Each row is a point. Each copy is the shape, with its points in the same order, stretched, turned, moved and blurred by noise. Some copies are also mirrored. Which?

Shape (9 x 3):
[-0.045 0.010 -0.020]
[-0.015 0.032 0.000]
[0.039 0.001 0.010]
[-0.023 -0.032 0.060]
[0.006 0.029 -0.035]
[0.023 0.034 0.061]
[0.011 0.019 0.024]
[0.021 0.038 -0.004]
[-0.023 -0.006 0.007]
Copy 1 (9 x 3):
[-0.036 0.001 0.034]
[0.006 0.013 0.042]
[0.041 0.000 0.006]
[-0.004 0.029 -0.065]
[0.005 -0.016 0.060]
[0.051 0.056 0.005]
[0.022 0.022 0.003]
[0.029 0.004 0.047]
[-0.011 0.000 0.000]
Copy 1 is: mirrored
Copy 2:
[0.009 -0.003 0.058]
[-0.016 0.017 0.033]
[0.000 0.007 -0.012]
[-0.037 -0.051 0.016]
[0.016 0.034 0.029]
[-0.069 0.010 -0.004]
[-0.024 0.006 0.010]
[-0.013 0.029 0.013]
[-0.003 -0.015 0.030]
Copy 2 is: mirrored

Shape:
[-0.006 -0.027 -0.014]
[-0.031 -0.043 -0.020]
[-0.040 0.004 0.015]
[-0.008 -0.006 -0.027]
[-0.030 -0.027 0.012]
[0.029 -0.008 0.049]
[-0.039 -0.014 0.018]
[0.030 0.042 -0.010]
Copy 1 (8 x 3):
[-0.040 -0.008 0.014]
[-0.042 -0.043 0.008]
[0.017 -0.035 0.002]
[-0.042 -0.007 -0.011]
[-0.008 -0.042 0.027]
[0.002 0.014 0.055]
[0.012 -0.050 0.027]
[-0.023 0.055 -0.024]
Copy 1 is: mirrored
Copy 2, 8 rows:
[0.002 0.000 0.032]
[-0.017 0.001 0.062]
[-0.043 -0.022 0.011]
[-0.007 0.007 0.013]
[-0.033 -0.022 0.036]
[0.004 -0.057 -0.006]
[-0.042 -0.025 0.032]
[0.011 -0.003 -0.051]
Copy 2 is: mirrored

Shape:
[0.028 0.010 -0.019 -0.030]
[-0.031 0.033 -0.004 0.039]
[-0.012 0.011 -0.005 0.016]
[-0.031 -0.027 -0.031 -0.035]
[0.028 -0.028 0.020 -0.013]
[-0.006 0.041 0.011 -0.003]
[0.021 0.027 0.033 -0.001]
[0.040 -0.022 0.029 0.026]
[-0.027 -0.013 0.017 0.024]
[0.025 0.018 0.027 -0.032]
Copy 1:
[-0.029 -0.037 0.038 -0.001]
[-0.005 -0.022 -0.065 -0.008]
[-0.011 -0.013 -0.029 -0.001]
[-0.066 0.028 0.007 0.026]
[0.025 -0.002 0.026 0.017]
[-0.010 -0.056 -0.028 0.017]
[0.024 -0.059 -0.009 0.015]
[0.058 -0.009 0.018 -0.017]
[0.011 0.018 -0.047 0.012]
[0.007 -0.058 0.021 0.028]
Copy 1 is: mirrored
Copy 2 (10 x 4):
[-0.025 -0.040 0.017 -0.035]
[0.034 -0.027 -0.047 0.042]
[0.021 -0.017 -0.018 0.008]
[0.039 0.019 -0.014 -0.075]
[-0.009 0.008 0.049 -0.022]
[-0.017 -0.035 -0.026 0.031]
[-0.033 -0.027 0.014 0.038]
[-0.001 -0.004 0.057 0.012]
[0.040 0.023 -0.009 0.014]
[-0.045 -0.020 0.023 0.006]
Copy 2 is: mirrored

Shape (9 x 4):
[0.032 -0.021 0.009 -0.044]
[-0.036 0.058 -0.021 0.021]
[-0.007 0.019 0.022 -0.033]
[0.014 -0.001 0.009 -0.019]
[-0.008 -0.006 0.045 -0.037]
[0.007 -0.039 -0.038 -0.031]
[-0.011 0.026 -0.023 0.023]
[0.000 -0.044 -0.009 -0.039]
[-0.009 -0.002 0.037 -0.007]
Copy 1, 9 rows:
[-0.059 0.016 0.047 -0.015]
[0.070 -0.017 -0.050 0.008]
[0.014 0.025 0.036 -0.030]
[-0.014 0.012 0.025 -0.002]
[0.011 0.036 0.070 -0.020]
[-0.064 -0.023 0.030 -0.001]
[0.027 -0.019 -0.039 0.020]
[-0.050 -0.010 0.062 -0.017]
[0.027 0.020 0.049 0.002]
Copy 1 is: mirrored
Copy 2 (9 x 4):
[0.006 0.023 0.030 -0.022]
[0.009 -0.018 -0.044 0.052]
[0.006 0.003 0.017 0.026]
[0.013 0.000 0.015 -0.001]
[-0.007 -0.014 0.041 0.017]
[-0.032 0.019 -0.009 -0.028]
[0.011 -0.006 -0.033 0.024]
[-0.035 0.011 0.013 -0.019]
[0.004 -0.026 0.021 0.015]
Copy 2 is: only turned
Copy 3 (9 x 4):
[0.064 -0.019 0.009 -0.012]
[-0.042 0.003 0.002 -0.036]
[0.035 -0.005 0.038 -0.039]
[0.027 -0.006 0.012 -0.009]
[0.048 0.010 0.068 -0.019]
[0.016 -0.046 0.007 0.011]
[-0.029 0.006 -0.011 -0.005]
[0.033 -0.032 0.036 0.016]
[0.023 0.023 0.048 0.000]
Copy 3 is: only turned

Shape (9 x 6):
[0.021 0.033 -0.004 -0.020 -0.028 -0.031]
[-0.040 -0.042 0.006 0.005 -0.001 0.033]
[0.044 0.008 0.016 -0.008 -0.031 -0.025]
[0.015 0.028 0.000 -0.012 0.007 -0.053]
[-0.009 -0.015 -0.023 0.021 0.001 0.051]
[0.027 0.015 0.031 -0.009 0.006 -0.014]
[-0.002 -0.048 -0.024 -0.012 0.019 0.033]
[-0.009 -0.044 -0.009 0.024 0.000 -0.001]
[0.032 0.034 0.003 0.012 0.009 -0.045]
Copy 1 (9 x 6):
[-0.011 -0.006 -0.042 0.011 0.058 -0.057]
[0.005 0.011 0.035 -0.017 -0.021 0.020]
[0.008 0.014 -0.046 0.036 0.018 -0.069]
[-0.031 -0.011 -0.032 0.030 0.052 -0.029]
[-0.006 -0.014 -0.019 -0.044 -0.052 0.008]
[0.011 0.027 -0.047 0.037 0.021 -0.011]
[-0.033 0.028 0.003 -0.044 -0.054 0.017]
[-0.022 0.004 0.027 0.003 -0.039 -0.017]
[-0.026 -0.027 -0.047 0.035 0.033 -0.029]
Copy 1 is: mirrored
Copy 2, 9 rows:
[0.043 -0.013 0.002 0.036 -0.014 -0.048]
[-0.072 -0.005 0.009 0.002 -0.014 0.045]
[0.022 -0.032 -0.001 0.017 0.008 -0.062]
[0.043 -0.009 0.031 0.005 -0.035 -0.042]
[-0.054 0.028 -0.043 0.007 0.008 0.024]
[0.027 -0.017 0.012 -0.012 0.000 -0.023]
[-0.058 -0.019 -0.042 0.014 -0.037 0.015]
[-0.066 -0.003 0.010 -0.008 -0.016 -0.008]
[0.037 0.011 0.021 -0.015 -0.008 -0.052]
Copy 2 is: only turned
Copy 3:
[0.000 0.017 -0.029 -0.058 0.016 -0.023]
[0.027 -0.027 -0.015 0.065 -0.022 0.018]
[0.023 0.009 -0.013 -0.053 0.036 0.004]
[-0.019 0.000 -0.003 -0.050 0.015 -0.029]
[0.041 0.012 0.002 0.039 -0.032 0.012]
[-0.004 0.014 0.001 -0.018 0.036 0.002]
[0.019 -0.023 0.005 0.033 -0.037 0.037]
[0.041 -0.032 0.008 0.023 -0.010 0.006]
[-0.001 0.019 0.014 -0.045 0.033 -0.035]
Copy 3 is: mirrored
